Every row gives one point. Each copy is the shape, with its points in the same order, turned, moved and blurred by noise. Is it also mirrored, or only turned?

Shape:
[[  7  -7]
 [ 30  71]
 [-29   7]
 [  1 -24]
 [ 67 -42]
 [-34 -36]]
Copy 1, 6 rows:
[[  0  16]
 [ 50  85]
 [-31  33]
 [ -5  -5]
 [ 56 -38]
 [-42  -7]]
Copy 1 is: only turned
Copy 2:
[[  9 -32]
 [ 56  32]
 [-21   0]
 [ -7 -33]
 [ 43 -87]
 [-39 -30]]
Copy 2 is: only turned

Shape, 7 rows:
[[-29  28   6]
 [ 26  27 -42]
 [ 47 -26 -15]
 [ 16  44  -5]
 [-12  26 -16]
 [ 50 -95  25]
 [ 61  42  37]]
Copy 1, 7 rows:
[[-51  -2  20]
 [ -8  -9 -37]
 [ 39  14 -16]
 [-18 -28 -11]
 [-40  -8  -8]
 [ 80  71  34]
 [ 25 -55  19]]
Copy 1 is: mirrored
Copy 2 (7 x 3):
[[-35  37   1]
 [-56 -27 -23]
 [  4 -50 -15]
 [-56  -6  11]
 [-43  16 -13]
 [ 83 -53  -5]
 [-39 -38  60]]
Copy 2 is: mirrored

Shape:
[[ 40 -35 -29  20  -8  14]
 [-55  83  12  22  -1 -44]
 [-16 -33   6 -32  10  30]
 [-23 -52  -2  -9 -41  -9]
 [  5 -39 -10  17  30  25]
 [-23 -20 -11 -46 -35  21]
 [ 19  51 -24  40  -5 -15]
 [  9  30 -36   6   7 -55]
 [ 16 -31  42 -24   8  16]
 [ -1  52 -14  28  36 -27]]
Copy 1 (10 x 6):
[[ 70  -1 -22  13  -1  16]
 [  3  95  45  29   2 -82]
 [-17 -10 -13   9   5   9]
 [ 11 -10 -29  34 -46 -20]
 [ 30   1 -18  35  30  18]
 [-15   8 -28  -9 -37  -4]
 [ 70  71  22   7   6 -30]
 [ 57  40  -6  -4  16 -73]
 [  5 -32  27  14   2  10]
 [ 46  63  25  12  46 -49]]
Copy 1 is: only turned
Copy 2:
[[-21 -46 -33 -20 -24  21]
 [  6  24  46  68  23 -57]
 [-14 -25  24 -50  28  26]
 [-48 -71  40 -27  -9   4]
 [  6 -47 -26 -30  21  20]
 [-52 -19  42 -45   1   9]
 [ -3  15 -29  43 -16 -25]
 [ -9  -3 -10   4 -24 -59]
 [ 18 -32  33 -39 -10  42]
 [ 24  15 -17  20  10 -40]]
Copy 2 is: only turned
Copy 3, 10 rows:
[[ 18  -9 -12  65  10  37]
 [-29  71  27  -2   7 -79]
 [-15  -8 -28 -14  20  38]
 [-47 -17 -28  27 -28  23]
 [  0 -21  10  24  37  37]
 [-33  13 -61   3   0  27]
 [ 20  52  14  58  16 -31]
 [ 16  10  -9  42   6 -62]
 [ 14  -5  -4 -19 -12  47]
 [ 20  33  27  23  35 -49]]
Copy 3 is: only turned
